Each row of a before or after table is a point. One or more steps were done to the points. Then noise was added and the rows were shuffled. The steps act on columns, c1 being the first. Name the steps. A step turns or swaps two columns, mirrors them in a line or flattens them onto one, adds a multiple of one to another, or multiplies or shifts one. Angles are multiples of 10 degrees, from the lower column toward the higher: turns from -170 to 170, lines from 10 to 170 but not 90. Use the fewest steps. Two steps may share a column if one is a turn and the other turns, adds or multiplies; they go together, in the order done. Otherwise the lowest column goes first.

Before (11 x 2):
[[-22 -27]
 [-30  17]
 [-54 -28]
 [  1  26]
 [ 10 -25]
 [  5 -25]
 [  8 -22]
 [ -2   2]
 [  1  25]
 [ 12 -11]
 [ 16 -23]]
After (11 x 2):
[[ -6 -27]
 [  0   2]
 [ 32 -19]
 [ -8  25]
 [-10  24]
 [  0 -24]
 [ -3 -28]
 [  3 -26]
 [ -7 -15]
 [ 23  25]
 [ 61  -9]]
Steps: mirror c1 and c2 in the line at 100 degrees

Before (13 x 6):
[[  6   9  -5  14  -3   4]
 [  6  -1  -4  14   2 -17]
 [  3  -2  -2  19   5  -4]
 [  2  -3   6  20  -3   7]
 [  3   2   1   3   3   2]
 [ -1  -8   8  -7   2   3]
 [  4  12 -10  12   6 -60]
 [ -4   5  12  13   7   2]
 [ -1   5   7  17 -20   5]
 [ -3  12   1  19 -11   5]
 [  3   6   9  11   3  -6]
 [-20  -8   1  -2   0   3]
 [ -4   6   1   8   3   6]]
After (13 x 6):
[[ -5  -8   8  -6   3   4]
 [ 14   9  -5   7  -2   3]
 [ 15  -1  -4   7   2 -17]
 [ 15  -3   7  15  -2   6]
 [  5   5  12  12   6   3]
 [ 10   5   8  13 -21   5]
 [ 11  12  -9   6   7 -60]
 [  5   2   2   0   2   2]
 [  9  12   0  18 -11   5]
 [ 10   7   9   7   3  -6]
 [ 14  -2  -2  12   4  -3]
 [  2   7   1  10   3   7]
 [-17  -8   1  11   1   4]]
Steps: turn c1 and c4 by -40 degrees

Before (13 x 12):
[[-20  26 -60 -18  23 -24   9 -59 -16  43  33  -4]
 [  7   1 -12 -28 -42   0  33   4  -6 -28   0 -30]
 [  7 -31   6  -1 -29  16  -6  18  -1   1  13 -37]
 [ 31  -2 -25   6  11  -7  24 -17 -43 -13 -14   6]
 [  9  24   1   9  19  -1  37 -17  -5  -2  30  21]
 [-27 -17  -8  -4 -14  10  25  32  12 -10 -24 -18]
 [ 25   3 -32 -42  24 -27  27 -36 -15  42  25  32]
 [ 37  48  -3  -6  25 -24  12  -3 -16  12  -7   6]
 [ -2 -30 -14  -3 -21 -36  27  30 -14  -7  21 -37]
 [-27 -24   1 -34 -24 -17  -7  15 -30 -20  18 -12]
 [ 21  19 -40   0   3 -41  -1 -36   4  18  20  40]
 [-26 -23  23   1 -39 -13  28  -6  -8   5 -17 -35]
 [ 30   8  -6  -9  41 -26  13 -33  11 -16   1   0]]
After (13 x 12):
[[ -8 -29 -12  -3 -23 -38  29  30 -14  -1  21 -37]
 [ 46   5 -31 -44  23 -29  28 -35 -14 -19  27  33]
 [-16 -19  -8  -4 -15  10  24  34  11  26 -25 -18]
 [  2 -22  24   1 -38 -13  29  -6  -9  27 -17 -34]
 [-25   0 -14 -27 -42   2  33   4  -7 -11   0 -30]
 [  4 -32   7  -3 -30  16  -3  19   0  -8  11 -36]
 [ -7  -3 -24   6  12  -6  24 -17 -44 -33 -12   6]
 [-11   8  -5  -8  41 -25  16 -34  14 -31   2   1]
 [ 39  27 -60 -16  25 -25   9 -61 -18  26  33  -3]
 [ 17  48  -4  -5  26 -27  11  -3 -16 -34  -6   3]
 [ 21  22 -38   2   4 -40  -2 -36   4 -18  21  41]
 [-24 -25   0 -35 -26 -18  -4  14 -32  23  19 -11]
 [ -1  25  -1   9  20  -4  36 -18  -4  -8  31  21]]
Steps: turn c1 and c10 by -80 degrees

Before (11 x 20):
[[ 15   2 -12   4   2   6  -4   6  -3  -5   1 -23 -14 -10  -1   5  22   4
   12  24]
 [ -6 -10  -3  13  11   7  -3  -2  17  -8  -6 -21  -6   0  55 -18  20  -1
   -8 -10]
 [  9  -6  -5  14   3 -17   4 -25  -5 -13   2  37   4  -9   2  -5  21  -1
   -3  -2]
 [ -9   5  -5  10   8   0  35  -5   7 -15  -9 -12  -2  -6   2   2   5   2
   -3   3]
 [ -2 -11  -6  -7 -21  -5  33  -6  13  -6  -7  28 -13  -5   3  -7  -7   4
    6  -1]
 [  3  -8 -27  15  10  -2  -5 -25   9 -17  -1   1  -1  -9  -5 -24  12   0
  -12  -2]
 [ 14   9  -7   8  10  -3  -8   7  15  -9  -5 -23  -9   7  -2   3   9  -5
   -2  -9]
 [ 15  20  -7 -29  10  -4  -1   5   9  23  -8  -7  -9 -13   4  -1  -3 -10
  -11  15]
 [  7  -6 -19 -20 -11   7  -1   1  13 -16 -21 -21  -8 -11   3   5  11   4
   -1  -7]
 [ 10 -10 -14  16  14   5   4 -10  13  31 -14   2  26  -6   2   2  16 -11
  -10 -10]
 [  9  -3  -3  15  13  11  -6   7  13 -11 -10  -7  -8 -12  13   4   7  -2
    9 -10]]
After (11 x 20):
[[  9  -6  -5  14   3 -18   4 -25  -5 -13   2  37   4  -9   5  -5  21  -1
   -2  -2]
 [  7  -6 -19 -20 -11   7   0   1  13 -16 -21 -21  -8 -11   6   6  10   4
   -1  -7]
 [ 11 -10 -14  16  14   4   3 -10  13  31 -14   2  26  -6   7   2  16 -11
  -10 -10]
 [ -6 -10  -3  14  11   7  -3  -2  17  -8  -6 -21  -6   0  60 -18  20  -1
   -8 -10]
 [ 15  20  -7 -29  10  -4  -1   5   9  23  -8  -7  -9 -13  -6  -1  -3 -11
  -11  15]
 [  3  -8 -27  15  10  -2  -5 -25   9 -17  -1   1  -1  -9  -1 -24  12   0
  -12  -1]
 [ -2 -11  -6  -7 -22  -5  33  -6  13  -6  -7  28 -13  -5   8  -7  -7   4
    6  -1]
 [ 15   2 -12   4   2   6  -4   6  -3  -5   1 -23 -14 -10  -2   5  22   4
   12  24]
 [  9  -3  -3  15  13  11  -6   7  13 -11 -10  -8  -8 -12  14   4   7  -2
    9 -10]
 [ 14   9  -7   8  10  -3  -8   7  15  -9  -5 -23  -9   7  -7   3   9  -5
   -2  -9]
 [ -9   5  -5  10   8   0  35  -5   6 -15  -9 -12  -2  -6   0   2   5   2
   -3   3]]
Steps: add -0.5 times c2 to c15

Before (9 x 48):
[[ 12   2   7  -8   3   1   7 -11  -6  -6   0  -9   6   3   1  -8  20  14
   -2 -25  -4  -3   2  -2  -2  -2 -25 -14  -1 -10   3   4   0   0 -14   3
    3   7 -15  -9  19   2   8  -2   4   9  -4 -14]
 [  2   1   4   1 -17 -10   8  -4   5 -15 -19 -14  -2   2  -2  -5  15   9
   15 -21   6 -13  -4   3   8   8 -13   8  -6  -1  -1   5 -13  -6  -4   3
    4   9 -15 -15  14   4   8   3   6   5  -3  -1]
 [ 15   4   0   4  -1 -14  -2 -13   1   2 -12  -5   4   0   5  -4   5   3
   12  -8   7  -4  -3 -13  -2  13 -15 -14   9  -8   1  -6   1  -2   7   5
    4   8  -6  -8   9  18   1  -2  13  11  -6  -6]
 [  5  -8 -14  -7  11   5   2   6 -16  20  -3  22  -6   7   3   6 -14 -18
  -18  15  -4  14   7   9  -8   5  29   9  -4   1  -8  -8  -7 -21  10 -16
   -5 -16  16   9 -15   6  -5  -1   9 -24   4   4]
 [  0  -4  -8 -15   1   5  -3 -10 -12  29  -2  19  -2  -2  19   1 -14  -6
    6  24   8  18   9   7   2 -15  17   7 -12  14  -1 -11  -2 -15  11 -21
    8 -15  11  10  -8   4 -10  12   1 -15  -2   8]
 [  0   2  -8  -9  -4 -13   2   5  -6  12  -3  18 -16   2  15   7 -25  -9
   21  -3 -20  23 -21  -4   2   8  -3  20 -14 -12 -29  16 -22  -2 -10 -11
   -6 -16 -26   2  -5   7  -5   5 -18  -3  -2 -13]
 [ -3   7 -15 -13  -1   3  18   3 -14  16  -5  25   1  -7  19   5 -17 -27
    3  23 -17  23   2  12   1   9  24  -3 -17 -13  -3 -19  -1 -14 -13 -12
    1  -8  32 -10 -29   2  -3   8   4 -14  -6  18]
 [  6   2  -6  -4  -7   2   3  -6   5  -4 -11  -3   3 -13 -15 -15  16  18
    2 -23   2   6   3 -12   0  11 -17  -8  -1  -9   5   0   4 -13   6   5
   -3 -12 -11 -12  14   6   4   2   3  20  -5   5]
 [ -3  -4  -9  -9   3  -6   2 -18   6 -14  -8  -3 -21   2   3 -19   9   5
   16 -14  16  -6   9 -12   9  -2 -20  -9 -11   1   3  -5  -5   7   8  15
   -1   4   8  -1  16   9  10  -9   5   0   7  -3]]
After (9 x 48):
[[  5   2   7  -8   3   1   8 -11  -7  -6   0  -9   6   3   0  -8  20  14
   -1 -25  -5  -3   2  -1  -3  -2 -26 -14  -1  -9   2   3   0   0 -14   3
    3   7 -16  -9  18   3   7  -3   4  22  -4 -14]
 [  0  -4  -9 -15   1   5  -4 -10 -11  30  -2  19  -2  -2  19   1 -14  -6
    6  25   8  18   9   7   2 -16  17   7 -12  14  -1 -10  -2 -15  11 -22
    8 -16  12  10  -8   4 -11  12   0 -37  -2   8]
 [  6   4   0   4   0 -14  -2 -13   1   2 -13  -6   4  -1   5  -4   5   3
   11  -8   8  -4  -4 -13  -1  13 -15 -15  10  -8   2  -5   1  -2   7   4
    3   8  -5  -7   9  17   1  -3  12  28  -6  -6]
 [  1   2  -8  -9  -4 -13   2   4  -7  12  -3  18 -16   3  15   7 -24  -9
   21  -3 -19  22 -21  -4   2   8  -2  20 -14 -13 -29  16 -22  -2 -10 -11
   -7 -16 -26   2  -5   7  -4   6 -18  -7  -1 -13]
 [ -2  -4  -9  -9   3  -6   2 -17   7 -14  -8  -2 -21   2   3 -19   9   5
   16 -14  16  -6   9 -12   9  -2 -20  -9 -11   1   2  -6  -5   7   8  15
   -1   3   8  -1  15   9   9  -9   5  -1   7  -3]
 [  2  -8 -14  -6  11   4   2   5 -16  20  -3  22  -6   7   3   6 -14 -17
  -17  14  -4  14   8  10  -8   4  29   9  -4   0  -8  -8  -7 -22  10 -16
   -4 -15  17   9 -15   5  -5  -1  10 -59   3   4]
 [  2   2  -6  -4  -8   2   3  -6   5  -4 -11  -3   3 -13 -15 -15  16  19
    2 -23   3   6   3 -11   0  11 -16  -8  -1  -8   6   0   4 -13   6   4
   -2 -12 -11 -11  13   6   4   1   3  50  -4   5]
 [ -1   8 -15 -12   0   4  17   3 -14  16  -6  25   1  -7  18   6 -17 -27
    3  23 -17  22   2  12   0  10  24  -3 -17 -12  -2 -19   0 -14 -12 -12
    1  -8  33 -11 -29   2  -2   7   4 -35  -6  18]
 [  0   0   4   1 -16 -10   7  -4   5 -14 -19 -14  -2   2  -2  -6  15  10
   16 -21   6 -12  -5   3   9   8 -14   8  -7  -1  -1   5 -14  -6  -4   3
    4   9 -14 -17  14   4   9   3   5  12  -3  -1]]
Steps: multiply c1 by 0.4; multiply c46 by 2.5
